Each wall is flat, endless, passes through zero and stands at right angles to its row. A trip goes straight from one point to another. Which walls does it cross, in order?
In the rows, zero is written as 128.

Walls:
(1): [164 108]
(2): [189 168]
(3): [99 98]
(4): [ 60 184]
Trips:
[164 123] to [116  86] => 3, 2
[ 37 147] to [155 152] => 3, 2, 1, 4
[132 115] to [ 76 106] => 1, 4
[118 121] to [169  82] => 4, 1, 2
[207  93] to [95 91] => 3, 2, 1, 4
[215  67] to [ 93 115] => 3, 2, 1, 4

Walls:
(1): [193 198  61 154]
(2): [130  66 140  60]
(3): [117 149  50 121]
Trips:
[107 169 191 176] to [ 87 219 143 135] => 1, 3
[125  89 204 122] to [175 121  82 124] => 1, 3
[112 121 115 109] to [139  87  90 224] => 2, 1
[229  99 140  95] to [209 114 161 177] => 2
[116 109 118 148] to [165 142 149  80] => 2, 3, 1
[138  68  81 156] to [ 80 110 152 161] => 1, 3, 2

Walls:
(1): [133 139 190  67 165  63 157 233  96]
(2): [213 131 111 169 147  99 128  58  90]
(3): [ 58 141  62 119  94 129 107  92 111]
(4): [123 197 105 119 180 109 102 139 125]
(5): [ 78 127  76 151 202 146 141 150  80]
(6): [ 85 147 134  95  94 145  79  71 115]
(7): [182 112  65  83 124 184 147 157 161]
Trips:
[ 85 145 150 119  58  97 146 178  68] to [101 140  36 155  71 152  89 181  83] => 5, 7, 4, 1
[104 127  22 174 184  72 141  81 153] to [142  99 125 182 163  74 169 170 174] => 3, 1, 4
[111 127  69 139 196  68 196  63 121] to [141 117 131 116 136  93 103 133  89] => 1, 3, 6

Walls:
(1): [103 163  95  57 137 162 129 171 135  60 132 127]
(2): [114 182 124 117 158 118 104 108 105 160 155 105]
(3): [108  99 196 122 151 175 128 145 128 105 138 144]
(4): [117 115 128  99 131 103 118 139 115 138 115 173]
(5): [145 104 108 139 107 111 115 110 141 143 118 133]
(6): [141 122 117 103 115 221 100 109 126 180 133 131]
Trips:
[136 155 133 144 143 152 120 168 123 125  72 163] to [141 137  91 118 173  96 126 161 146 104 131 141] => 6, 3, 2
[163   7 114 135  98 134 116 111 120 131 120 133] to [121 173 105  82 181 128  63 176 101 129 118 141] => 1, 2, 5, 3
[123  88 193  64  90 117  82 137 157 139 118 111] to [ 92  92 146 156 153  95 153 148 149 136 141 124] => 1, 6, 5
[219 158 123 118 143 128  85  82 154 107 143 110] to [110 145 106 160 137  93 128 114 137 154 127 111] => 6

Walls:
(1): [ 86 135 109 170 106 110 175 134 133  96 100  77 166   8 136  88  17 168
 178  85]
(2): [125 145 151 176 230  83 114 155  80 135 175 130 146  86 131 147 116 128
  77 168]
(3): [ 84 164  93  71 220 143 157 165 188  88 156  56 148 134 108 108  87 132
 104  66]
(4): [152  79 111 128 188  55  84 171 126  89 125 145 135 110 170 169 147 151
 163 114]
(5): [197  74 121  52 150 182 194 138 111 101 152 205 196 157 106 159 145 184
 149 102]
(6): [ 75 131 129 145 145 145 140  69  97 136 125 126  81 179 102 106 156 100
 149 122]
Trips:
[104 161  82  55 177 204 116 187  79  86 120 120 167 114 103 124 112 120
 142 105] to [145  91   7  82  75 134  93 117 151 162 119 127  97 148  82 145  85  94
 173 140] => 2, 4, 6, 1, 3
[ 90 202 164  99 114 218 165  91 102 131 131 185 133 184 201 121  94 171
 119 216] to [165  81 190 119 164 140  89 119 192  66  53 147 195 166 137 135  61 120
 134 106] => 6, 3, 4, 1
[111  59 135 109  71 151  64 151 111 177  93 155 141 106 119 123 134  54
 131 125] to [124 139  54 198 157  69 125 148 139 125 113 118 116 183  98 101 193  92
 107 139] => 6, 4, 2, 3
[214 132 123 131 146 139  99 100  79 111  64  73 167 209 148 108 147 186
  83 127] to [ 77 153 152 143 124  90 201 158 116 150 123 118 185 193 113 174  94 185
 141 123] => 3, 2, 4, 1
